Each row is a point. The points of each table are mixes of a few directions, plus a little noise. How many directions does each table use, and how many do they share? Where both have some left over, give the other angles between the two spaces (their principal angles), to ten degrees, smallest first.

First, 4 rows:
[[-40.7 -17.0 -33.3]
 [ 27.7  11.6  22.7]
 [ 18.9   7.8  15.6]
 [ -5.8  -2.3  -4.7]]
Second:
[[ 11.4  19.2  30.3]
 [ 11.9  19.8  31.4]
 [ -0.4  -0.7  -1.0]
 [  4.2   7.2  11.5]
 [-15.9 -26.4 -42.1]
 [-16.2 -27.6 -43.8]
 [  5.2   8.6  14.1]]
Directions: first 1, second 1, shared 0; angles 30

First (10 x 8):
[[ 12.4 -15.2 -10.0  -4.9  23.6   1.9  42.4   8.5]
 [ -8.7   6.8 -35.7 -32.7  23.6 -46.8   2.2 -10.3]
 [ -8.4  14.7 -20.5 -17.7  18.4 -19.0  -9.8  -4.5]
 [ -5.1  -6.3  -5.7 -15.6  -9.3  -7.2  -9.9   4.8]
 [-12.9   9.0  -5.7 -10.7 -32.9  -6.3 -35.5  -7.6]
 [  6.0  15.3  51.0  52.6   8.7  35.4 -13.7  -1.9]
 [ 12.5   8.8 -15.3  17.6  -6.0  22.1  35.9 -12.7]
 [ 10.9 -30.6  40.7  32.3 -20.2 -11.6  10.7  -4.0]
 [ -6.0 -24.5  -4.7 -30.9  -0.6 -25.6  -5.7  14.9]
 [ -1.2  20.6   5.9   9.0  -6.0  56.1 -15.6  13.5]]
Second (9 x 8):
[[ 20.0 -10.8 -25.9   5.1 -28.7 -16.4  -3.3   6.5]
 [  3.8  -7.4 -17.4  -4.7 -37.8 -17.5  11.2  -6.1]
 [-58.3  49.0  77.6 -18.6  54.0   8.7  33.0  -1.6]
 [ 15.8   5.6  -2.3  10.3   5.4 -11.9  -9.1  25.7]
 [ 13.6 -17.7 -10.6  10.8  24.3  26.2 -28.8  -2.1]
 [-22.4 -19.8  -5.2 -15.8  -6.4  30.0   5.3 -50.0]
 [ 11.3   1.6  -8.1   3.7 -15.5 -17.3   2.0  13.0]
 [  1.6   3.6   1.8   1.3  -0.7  -4.9   0.2   6.4]
 [ 13.2  -3.9  -7.1   7.4   5.0   0.1 -12.0  10.1]]
Directions: first 5, second 3, shared 1; angles 70, 80

First (8 x 12):
[[ 21.5  -7.6  -1.4   0.1 -20.6   3.3 -18.9 -38.3  19.9  30.0  17.0 -11.2]
 [  0.2  21.8   4.8 -31.1  29.4 -10.8   8.0  24.3 -18.8 -36.1  -0.6 -12.2]
 [-26.2 -21.4  -4.9  43.7 -16.1  11.0  11.3  11.7   2.6  14.7 -19.8  30.4]
 [ 14.7  28.0   6.3 -47.1  30.6 -14.3  -0.1  11.7 -15.4 -34.9  10.8 -25.6]
 [-24.1 -16.6  -3.9  35.5 -10.5   8.9  11.6  14.4  -0.6   8.1 -18.2  26.2]
 [ 33.3 -14.8  -2.9   5.0 -36.6   6.6 -30.3 -63.0  33.5  52.3  26.3 -15.4]
 [-12.5  12.7   2.8 -12.0  23.5  -5.9  14.2  32.3 -18.8 -31.7  -9.8   1.9]
 [ -7.3  -2.2  -0.5   6.6   0.5   1.3   4.5   7.2  -2.2  -2.1  -5.4   6.1]]
Second, 8 rows:
[[ -8.2  44.6 -13.5  27.1  -4.2  27.0  21.4 -15.2  -9.1 -29.3  36.7 -30.0]
 [-20.5   5.3  -3.8  31.1   6.6  11.9   8.8 -13.9  23.4 -31.0  25.5 -11.0]
 [ 11.7 -37.0  11.9 -29.2  11.3 -44.7 -24.1  -9.2  12.1  28.0 -14.2  20.7]
 [ 18.4  -5.3   6.3 -34.6  -4.5 -20.4 -17.9 -12.7 -11.4  36.8 -20.3   9.0]
 [ -0.3 -33.0  23.8 -24.5   1.7 -28.1 -12.5  15.3  -8.4  12.9 -22.8  23.1]
 [ -9.6   9.3 -20.6  30.3  -4.8  43.3   7.0   1.6  27.4 -10.0  -5.7  -6.2]
 [-28.4  13.5  12.9  18.2 -12.4  30.3   7.6 -10.3   1.8 -23.2   0.0  -5.8]
 [ 36.9   2.7 -17.1 -18.6   6.2 -19.2   9.7  44.3 -35.6  15.8   0.8   0.3]]
Directions: first 2, second 5, shared 0; angles 30, 50

First:
[[ -4.1  -7.5  -9.2   1.9   3.0 -10.1   5.0  -3.8 -19.1  -4.4  -0.4   0.7
    3.3  -1.7  -3.2   6.5  -4.6   7.2   7.1   0.8   3.0   1.6  -5.9 -11.6]
 [  9.7  24.9  32.5  -5.2 -25.1  15.4 -18.5  20.6  41.5   7.7  -9.3  -1.2
  -24.1  -3.3   6.3 -22.9  15.7 -27.5 -17.4  -0.3  -4.6  -1.6  26.1  28.7]
 [  3.9 -17.6 -21.7  -1.3  56.4  42.2  14.7 -32.5  35.5  14.0  36.0  -2.1
   50.3  28.1   5.6  16.3 -11.1  23.9  -6.1  -4.4 -11.9  -7.2 -33.0  10.7]
 [ -4.0  -4.2  -5.6   2.1  -4.3 -14.0   3.1   0.1 -20.9  -5.4  -4.9   0.8
   -3.0  -5.1  -3.1   4.0  -3.1   3.6   6.8   1.0   4.0   1.6  -1.4 -11.7]
 [ -7.9 -21.8 -28.6   4.1  25.7  -7.8  16.3 -19.8 -29.9  -4.5  11.1   0.8
   25.0   5.5  -4.8  20.2 -14.2  24.7  13.7  -0.1   1.8   0.3 -24.9 -21.8]
 [ -0.9  -1.3  -1.3   0.6   0.1  -2.3   0.8  -0.6  -3.2  -0.5  -0.2   0.1
    0.0  -0.6  -0.6   0.5  -0.3   0.7   1.1  -0.1   0.7   0.0  -0.8  -2.1]
 [  5.5  -6.8  -8.0  -2.3  36.8  36.6   6.2 -19.7  39.1  13.3  25.3  -1.6
   32.8  20.8   6.0   6.7  -3.9  11.2  -9.3  -3.4 -10.2  -5.5 -18.1  15.9]
 [ -2.7  34.8  42.5   0.4 -93.0 -59.8 -27.8  56.1 -42.6 -19.6 -57.7   2.4
  -84.3 -43.8  -6.7 -31.4  21.5 -44.4   4.5   6.7  17.4  10.3  57.4  -8.3]]
Second:
[[ 22.7   6.8   8.4  -2.1   9.8 -11.8 -39.5 -21.0  29.6   7.1  15.1  -4.1
   13.0  14.7  -1.0   9.7   0.5   2.6  11.3 -13.3   6.5   3.5  -7.8  11.8]
 [-44.2  -0.8 -40.3  13.9  49.5  76.7  72.2 -13.8  49.2  20.9  27.0  -0.4
   60.3  -5.2  39.1 -24.1   0.9  31.7 -34.7   8.7  11.2  14.1  -5.7  20.2]
 [  1.6 -11.1  -4.7  -9.2  12.6  10.8  30.1   7.3   0.6   7.0 -10.5  11.3
   -7.7  12.0  -8.5  15.3 -14.8   4.3 -13.3   2.7 -11.6  15.9 -33.3 -10.5]
 [  1.8   3.0  -7.5  -9.4  24.0  22.2  33.0  -0.2  47.9  26.7  -6.9  15.3
    5.4  17.5   4.8  13.2 -15.8  11.5 -26.1  -4.5   6.8  45.0 -47.9   5.1]
 [-30.1  -2.9 -16.5  18.8 -10.4  -2.4   7.8   0.4 -41.2 -19.8   8.3 -11.8
   13.9 -29.7  12.1 -24.1  14.1   4.9  12.5  10.3   8.5 -26.2  43.9  -6.8]
 [ 31.5 -17.6  12.6 -17.8  12.2  -2.1 -15.1  -3.6  -2.1   1.5   0.1   4.6
  -12.3  31.6 -25.1  32.2 -13.7  -6.5   4.5  -4.5 -30.2 -11.7 -33.3  -5.5]
 [-10.0   5.7   1.1  10.4 -25.6 -26.7 -18.1   3.3 -34.8 -16.7  -4.1  -8.6
   -6.9 -22.6   2.9 -14.8  12.0  -4.3  17.2   2.2  12.9 -13.5  35.0  -7.7]
 [ 31.8  -0.4  36.6 -22.8 -11.0  10.7  -8.7  23.9  23.6  10.3 -19.3  11.3
  -42.2  25.6 -21.5  14.6  -6.3 -28.1 -18.2  -0.6 -33.3   0.1 -21.9   8.3]
 [  8.9  13.3  18.6   5.4 -35.1 -39.2 -46.9   3.7 -24.8 -17.0  -5.3  -9.3
  -19.4 -15.8  -4.5 -10.7  13.3 -16.0  23.7  -3.1   8.1 -17.6  37.5  -0.7]
 [-15.1   4.4  -6.2  13.3 -25.9 -37.7 -16.6   1.8 -46.9 -20.4  -5.5  -7.9
   -4.5 -28.1   3.5 -12.5  10.1   0.2  23.1   2.4  19.6  -9.4  34.3 -15.2]]
Directions: first 2, second 5, shared 2

First (9 x 32):
[[-34.3 -28.5   1.3  -6.3 -21.1  -5.2  48.7 -16.9  53.7  -6.4  13.4  -4.8
   25.5   4.7 -16.3  27.8  12.2 -11.1 -16.9  36.2  37.5  15.0  25.2  51.7
  -12.8 -12.3 -28.9   0.6 -10.3 -17.8  17.4   4.2]
 [-15.8   0.6 -15.8  -1.8  -8.6   7.6  35.5  14.0  23.3  -9.2  -8.1  -2.8
  -19.1  -0.7  -9.3 -23.0  14.5  17.9 -13.5  26.3  -6.3 -12.4 -16.2  -5.1
   -9.8 -14.1 -10.9   1.7  -3.6  -9.7  25.0  10.3]
 [ 41.0   4.1 -37.3 -21.1 -13.0  13.4  14.3  -7.0  13.9  -2.9   4.2 -24.7
  -36.8 -35.3  -1.5 -34.4  10.7  10.1 -36.0  33.9  -9.2   9.0 -24.8  -3.8
   -1.5 -17.7 -11.1   9.7 -21.5   1.3  21.6 -19.8]
 [-14.0  18.3 -20.5   5.9  -7.6   3.6  30.0   0.6  18.3   3.1   0.9 -12.3
  -17.4  -5.5 -11.5 -15.4   9.5   6.9 -15.0  35.5  -8.8 -23.1 -13.8  -4.9
  -19.0  -8.0 -18.5   8.8  -6.1 -12.4  19.2   7.6]
 [  3.9  52.4   8.4  30.2  21.0 -13.8 -50.1 -26.8 -45.5  40.8  19.9  -9.3
   16.8   2.3   6.8  30.8 -27.9 -33.3  24.3 -22.7 -15.9 -37.6  11.1 -21.7
  -15.1  32.6   6.0  11.2  10.0   1.9 -39.2   1.5]
 [-30.1 -33.1  21.5  -2.4   1.3   3.7  15.6  43.5   5.2 -31.9 -31.9  32.9
    2.4  29.1   2.1 -16.2  11.2  30.1  20.2 -22.7  -0.1   9.2  -4.5  -6.4
   17.7  -8.0  15.7 -19.2  17.4   3.2  12.8  19.7]
 [ 23.4  36.9   1.7  14.2  15.0  -9.8 -50.8 -29.3 -39.4  33.2  19.7 -14.0
    9.8  -9.3   9.1  23.5 -22.8 -29.4  11.3 -18.7  -9.2 -15.6   8.6 -14.0
   -5.8  23.6   7.4  10.2   1.9   5.5 -33.6 -10.7]
 [ 22.3 -11.7  28.5  -1.0  11.8  -9.9 -51.9 -16.5 -31.8   8.5   9.8   8.7
   32.0   4.4  15.7  35.3 -19.9 -24.2  21.0 -46.4  12.6  27.4  27.1  12.5
   21.5  18.8  20.7  -7.1   5.8  16.2 -37.5 -15.5]
 [  2.9 -39.7   9.8 -17.7  -1.3   9.6   7.9  38.2   3.4 -35.0 -29.0  24.6
  -13.2   8.5   6.8 -31.0  13.6  32.5   5.0 -20.8  -3.7  29.4 -11.6  -6.4
   27.5 -15.3  20.0 -17.6   7.6  11.2  14.8   2.2]]
Second:
[[  1.6  -0.5  21.7  -2.0   9.5   3.5 -18.2   8.2 -26.7  -9.3   3.7  20.6
    8.0  18.5  -6.6 -23.2  12.8  12.9   3.4 -26.4   0.1  14.4 -18.4  -3.4
    6.4  -0.6  -3.1  16.1  10.1   3.2 -22.3  30.4]
 [-14.5  -8.9   9.8  -9.7   6.3  -2.8   6.9  32.0  -7.0 -28.6 -30.0  15.1
   -4.6  14.8 -10.2 -12.8   9.9   8.7   1.0  -4.2 -15.9   7.1 -18.3  -7.7
    0.3 -17.2   1.1   9.8   2.9   3.7  -0.2  19.0]
 [ -6.8  -2.6   7.2  -8.9   3.4  -4.2   1.9  12.2 -10.0 -11.3 -20.4  11.1
   -1.9  12.8   0.0  -2.9   2.8   9.2   2.7  -3.9  -7.8   0.8  -8.2  -5.5
    2.9  -5.9   2.4   2.2   3.8   3.9   0.9  13.9]
 [  0.6  -0.5   6.1   8.7   4.4   5.6  -9.5   7.3  -7.7  -2.1   8.4   5.8
    1.4   1.8  -2.7 -13.3   3.7   1.6   6.5 -16.4  -1.1   1.8  -5.2  -5.5
    3.7   4.0   2.9   2.3   6.1   0.3 -10.7   3.7]
 [-11.1  11.4   6.8 -67.0  -4.9 -43.0  20.8 -27.5 -23.8   6.1 -82.2  17.0
   -1.9  47.8  34.5  54.8 -18.5  30.3  -7.8  43.7  -5.9  -6.3   7.7   4.7
    7.5 -20.6  -3.2 -17.9 -11.4  11.5  46.6  40.9]
 [ 35.5  15.2 -15.2  -0.8 -15.6   2.9  -5.7 -70.9  14.9  43.2  65.1 -31.1
   14.4 -30.6  -1.1  14.0  -1.2 -22.1 -30.2  26.1  39.3  12.7  19.8  40.0
  -10.7  13.6 -28.5  13.4 -20.0 -11.4  -9.1 -16.2]
 [ -0.7   1.9  19.1 -11.0   6.9  -3.5 -12.1   4.8 -25.5  -6.5 -10.4  19.6
    5.3  22.1   1.7 -11.2   5.8  16.1   3.7 -15.8  -1.6  10.2 -12.8  -2.8
    6.8  -2.1  -1.4   9.6   8.0   4.5 -10.0  30.7]
 [ 38.7  13.4 -22.4   6.4 -18.5   8.8  -2.9 -73.2  25.7  42.8  81.5 -40.3
   14.9 -42.1  -8.9  10.2   3.3 -31.7 -36.3  30.7  42.8  15.4  19.6  46.7
  -15.8  12.8 -34.4  19.3 -24.4 -16.6 -13.2 -27.2]
 [ -2.5  -7.7   1.1  -2.4   0.2   6.2   5.3  16.6   4.9 -21.6   2.3   0.6
   -0.7  -4.3 -20.3 -18.0  15.6  -6.3 -12.5   0.6  -4.3  14.7 -17.3   6.4
   -7.5 -12.9 -12.7  22.1  -3.0  -2.7 -10.1   7.6]
 [-12.6  -7.7  -6.1  36.7   6.4  14.6  -4.0  35.6  12.7  -7.3   2.8  -1.5
  -10.4 -13.5   0.5 -11.2  -7.4  -5.8  27.8 -25.1 -15.3 -21.5   6.7 -27.9
    4.2  14.4  26.9 -22.3  13.8   1.7  -1.3 -32.3]
 [-26.8 -12.9 -26.9  50.0   2.5  11.1  16.0  52.6  40.9  -6.3 -20.6 -14.6
  -26.4 -28.9  12.7  12.6 -25.6 -12.1  42.5 -10.0 -29.6 -51.1  28.0 -44.7
    3.0  16.6  48.4 -54.4  12.7   3.1  30.7 -72.0]]
Directions: first 4, second 4, shared 1; angles 40, 80, 80

First, 8 rows:
[[  4.0   5.6   5.4  -4.2 -11.5  -0.5  -2.1   9.0   9.7  14.7  -2.4   1.0
    0.0 -10.2   1.9   5.0  10.3   5.1  -1.6  11.3   4.8   6.5   1.1  -3.4
   -3.7   5.0  -2.1  11.9   0.8   3.2   6.0  -5.2]
 [-26.0 -37.5 -36.9  28.4  71.3   3.3  13.6 -55.8 -63.2 -94.9  15.4  -7.7
   -0.7  65.2 -11.8 -31.8 -66.8 -33.6  10.3 -72.7 -30.0 -41.1  -7.3  22.3
   23.3 -33.0  12.3 -75.3  -3.3 -20.1 -39.9  33.8]
 [ -2.9  -4.2  -4.0   3.5   8.0   0.2   1.7  -6.5  -7.0 -10.6   1.9  -0.9
   -0.1   7.4  -1.1  -3.2  -7.5  -3.7   1.3  -8.2  -3.5  -4.5  -0.7   2.7
    2.4  -3.9   1.5  -8.2  -0.2  -1.8  -4.4   3.9]
 [  7.9  11.5  11.1  -8.7 -21.8  -0.8  -4.2  16.9  19.1  28.9  -5.0   2.2
    0.3 -19.3   3.5   9.5  20.3  10.1  -2.9  21.8   9.0  12.2   2.4  -6.9
   -7.1   9.8  -3.7  22.5   1.2   6.0  12.1 -10.1]
 [ 12.3  17.6  17.5 -13.5 -33.8  -1.5  -6.6  26.7  29.8  44.8  -7.2   3.5
    0.4 -31.0   6.2  15.4  32.1  15.9  -4.6  34.7  14.4  19.7   3.6 -10.5
  -10.9  15.6  -5.6  35.4   1.6   9.9  18.6 -15.9]
 [  3.9   5.7   5.8  -4.4 -10.8  -0.5  -1.8   8.5   9.7  14.5  -2.5   0.8
    0.6  -9.7   2.0   4.8  10.3   5.4  -1.6  11.1   4.9   6.2   1.1  -3.2
   -3.1   4.9  -1.9  11.2   0.4   3.1   6.1  -5.3]
 [ -2.8  -3.8  -4.0   3.0   7.5   0.2   1.6  -5.5  -6.8  -9.9   1.7  -0.9
    0.2   6.8  -1.2  -3.2  -6.8  -3.5   1.1  -7.9  -3.2  -4.3  -0.9   1.9
    2.3  -3.5   1.4  -7.8  -0.6  -2.4  -4.1   3.3]
 [  3.4   4.9   4.8  -3.6  -9.5  -0.7  -1.8   7.6   8.3  12.4  -2.1   1.1
    0.1  -8.6   1.6   4.3   8.6   4.3  -1.1   9.5   3.9   5.7   1.1  -2.7
   -2.8   4.3  -1.4   9.9   0.6   2.5   5.1  -4.2]]
Second, 9 rows:
[[-10.0 -14.5 -14.1  10.9  27.4   1.2   5.2 -21.4 -24.2 -36.4   5.9  -2.9
   -0.2  25.0  -4.7 -12.2 -25.7 -12.8   3.9 -27.9 -11.5 -15.9  -2.8   8.5
    8.9 -12.7   4.7 -28.8  -1.4  -7.8 -15.3  12.9]
 [ -5.4  -7.9  -7.7   5.9  14.9   0.7   2.8 -11.6 -13.2 -19.8   3.2  -1.6
   -0.1  13.6  -2.5  -6.6 -14.0  -6.9   2.1 -15.2  -6.3  -8.6  -1.5   4.6
    4.8  -6.9   2.6 -15.7  -0.8  -4.2  -8.3   7.0]
 [ 10.8  15.6  15.3 -11.7 -29.6  -1.3  -5.6  23.1  26.1  39.3  -6.4   3.1
    0.3 -27.0   5.1  13.2  27.8  13.8  -4.3  30.2  12.5  17.2   3.0  -9.2
   -9.6  13.7  -5.1  31.1   1.5   8.4  16.5 -13.9]
 [-14.7 -21.2 -20.7  15.9  40.2   1.8   7.7 -31.3 -35.5 -53.4   8.7  -4.2
   -0.3  36.7  -6.9 -17.9 -37.7 -18.7   5.8 -40.9 -16.9 -23.3  -4.1  12.5
   13.1 -18.6   7.0 -42.2  -2.0 -11.4 -22.4  18.9]
 [ 17.4  25.1  24.6 -18.9 -47.7  -2.1  -9.1  37.2  42.1  63.4 -10.3   5.0
    0.4 -43.5   8.1  21.2  44.7  22.2  -6.9  48.6  20.0  27.7   4.9 -14.9
  -15.5  22.1  -8.3  50.1   2.4  13.6  26.5 -22.4]
 [  6.5   9.3   9.1  -7.0 -17.7  -0.8  -3.4  13.8  15.6  23.5  -3.8   1.9
    0.2 -16.1   3.0   7.9  16.6   8.2  -2.5  18.0   7.4  10.3   1.8  -5.5
   -5.7   8.2  -3.1  18.6   0.9   5.0   9.8  -8.3]
 [ 11.6  16.7  16.4 -12.6 -31.8  -1.4  -6.1  24.8  28.1  42.2  -6.9   3.3
    0.3 -29.0   5.4  14.2  29.8  14.8  -4.6  32.4  13.4  18.4   3.3  -9.9
  -10.3  14.7  -5.5  33.4   1.6   9.0  17.7 -14.9]
 [ -6.9 -10.0  -9.8   7.5  18.9   0.8   3.6 -14.7 -16.7 -25.1   4.1  -2.0
   -0.2  17.3  -3.2  -8.4 -17.7  -8.8   2.7 -19.3  -8.0 -11.0  -2.0   5.9
    6.2  -8.8   3.3 -19.9  -1.0  -5.4 -10.5   8.9]
 [ -9.3 -13.4 -13.1  10.0  25.3   1.1   4.8 -19.7 -22.4 -33.7   5.5  -2.7
   -0.2  23.1  -4.3 -11.3 -23.8 -11.8   3.6 -25.8 -10.7 -14.7  -2.6   7.9
    8.2 -11.7   4.4 -26.6  -1.3  -7.2 -14.1  11.9]]
Directions: first 1, second 1, shared 1
